Each wall is flat, endless, passes through zero and stands at right angles to its row. A trip goes straight from one point to another. List the walls that it crosses, first one first.

Walls:
(1): [ 1 25 -5]
(2): [-10 -10 -17]
Trips:
[ 7 26 33] to [ -5 -38  56] => 1
[ 14 -62  10] to [-27   0  26] => 2
[ 56 -49  15] to [-47 -13 -21] => 2
[  2 -14  48] to [ 35 -26  39] => none
[-63 -25 -11] to [-13 -57  30] => none
[-8 20 26] to [ 26 -52  82] => 1
[ 82 -56   2] to [ -2 -45 -35] => 2
[-30  18  19] to [ 22 -22  88] => 1

Walls:
(1): [ 67 -27 -65 -32  24   0  65  41 -10  58 -18  -6]
(2): [  5 -40 -43  13  -5 -36  35 -28  23  43  29   3]
(3): [ 29 -97  -4  29  56  17 -43  49 -41  22 -24  -5]
(4): [  6   9  -9 -20  34  19 -81  26 -37  -5  23 -53]
(5): [ 14 -37  52  18 -19   3 -41  33   9 -12 -53  15]
(6): [  -5   45   84  -33   57 -118   31   29   26   -3   35  -34]
Trips:
[ 53   3 -16 -50  31 -15  14  25 -13 -15 -12  78] to [ 23 -74 -31   7  11   2 -39  23  49 -19  15  41] => 2, 6, 4
[-48 -51  50  15 -16 -42  47   6  33  58 -13 -17] to [-31  44  17  28   5  19 -23 -14  27 -38  12 -30] => 1, 3, 2, 4, 5
[  9  54  57 -40  27 -15 -17 -77  -2 -20  18  -2] to [-26   5 -13  61  21  41  -9 -23 -50 -47  39 -30] => 6, 3
[-29  -7  13  59 -33  44 -46  18 -13  10  71 -34] to [-21 -12  13   1 -38 -43   8 -19   1  78  -9  32] => 2, 4, 3, 6, 1
[-77  69 -62 -28 -11 -11  49  32 -19  25  -6 -16] to [-16  16 -33  14  36 -30 -17  -7 -26  17  10  -9] => 4, 3
